Each row of a before or after table is a point. One or more steps were done to the points. Then noise was added and the rows were shuffled. The steps act on columns, c1 being the first. What was done? A step turns or swaps two columns, mirrors them in a line or flattens them onto one, adds a multiple of one to another, or multiplies or shifts one. Angles are multiples of 10 degrees, from the lower column toward the higher: turns from -170 to 170, lines from 10 to 170 but not 90. Use the fewest steps. Two steps may share a column if one is a turn and the other turns, adds or multiplies; they go together, in the order done. Otherwise the lowest column goes first.

Before, 8 rows:
[[ 1.5 -1.2 -0.1]
 [ 6.9 -6.6 -0.6]
 [ 6.1 -1.0 -1.8]
 [-4.4  5.1  1.9]
 [-1.1 -3.1  1.1]
 [-0.3 -8.4 -0.9]
 [-5.1  0.3  6.6]
 [ 7.9 -2.6 -5.5]]
After (8 x 3):
[[ -0.8  -3.5   9.7]
 [  0.2  -3.5  -1.1]
 [  1.1 -11.0  -0.1]
 [ -0.8  -1.7   1.6]
 [ -2.5  -1.1   6.2]
 [ -1.4   0.6  -8.3]
 [ -3.6  -8.6   5.6]
 [  1.8   6.6  -4.6]]
Steps: turn c1 and c3 by 130 degrees; multiply c2 by 1.3

Before (14 x 4):
[[  3.9  -1.2  -2.5   6.3]
 [ -6.2   1.3   0.8   1.8]
 [  6.5  -1.7   1.5   5.5]
 [  2.0   3.3   1.3  -3.2]
 [  4.5  -6.9  -0.5   2.1]
 [ -0.9  -8.3  11.7   7.0]
 [  2.6  -3.8   7.5   1.2]
 [  4.3  -3.8   6.3   1.9]
 [  1.9  -2.9   2.9  -7.9]
 [  5.3   0.0  -0.7   6.4]
 [  0.6  -4.4   5.4  -2.1]
 [  2.2 -11.6  -2.5   6.8]
 [  4.1  -6.5   5.1  -2.1]
 [ -3.7   1.1  -3.7  -0.9]]
After (14 x 4):
[[  7.4  -7.7  15.3  -1.8]
 [ -8.0  -0.1 -11.9  -0.8]
 [  9.2  -3.3  19.1   1.6]
 [  7.3   2.3  -6.7   6.2]
 [ 10.5   2.3  -2.3   5.8]
 [  4.2  -8.5  -7.0   8.2]
 [-11.9   2.8   2.9   1.9]
 [  3.6   1.4   4.3  -2.7]
 [ -1.8  -4.7  34.9   6.5]
 [  1.6  -5.3  16.6  -2.2]
 [  8.7  -5.7  -1.4   1.6]
 [ 13.2   1.5   4.4   5.9]
 [  4.6  -3.3  22.0   2.1]
 [  4.3  -7.0   8.9  -8.1]]
Steps: multiply c1 by 2; add 0.5 times c4 to c2; multiply c3 by 3

Before:
[[-3.5 -2.7  7.5  1.8  6.5  1.8]
 [-9.5  2.9 -3.3  2.0  4.5  0.4]
 [-3.1  2.1  4.0  6.5  6.0  0.3]
 [ 7.0 -0.9  0.0  1.4  2.4  0.7]
 [ 3.1  6.8  2.2 -1.0 -4.5 -5.4]
 [ 6.0 -2.7 -2.4 -0.5  2.1 -4.5]
 [ 5.5 -1.5 -4.3 -0.3 -1.5  0.8]
 [-2.4 13.4 -3.8 -2.9 -1.1 -1.3]
 [ 6.7  0.8 -4.6 -2.3  3.4 -1.0]]
After:
[[  9.7   2.0  -2.4  -0.1   5.5  -1.1]
 [ 11.3  -2.1   0.1   1.5   1.2  -0.6]
 [  8.8   1.5  -4.3  -0.4  -1.4  -1.7]
 [ -5.8  -5.5   7.1   1.9   3.8  -3.2]
 [ -4.9  -5.4   4.0   6.8   3.0   1.9]
 [-15.0  -4.8  -3.2   1.5   1.6   2.4]
 [ -3.4  -1.2  -3.5  -2.9  -3.1  13.2]
 [  4.9   4.9   2.1  -0.9  -0.8   8.4]
 [ 10.2  -2.1  -4.3  -2.8   2.9   1.0]]
Steps: multiply c1 by 1.6; turn c2 and c6 by 110 degrees; turn c2 and c5 by 50 degrees
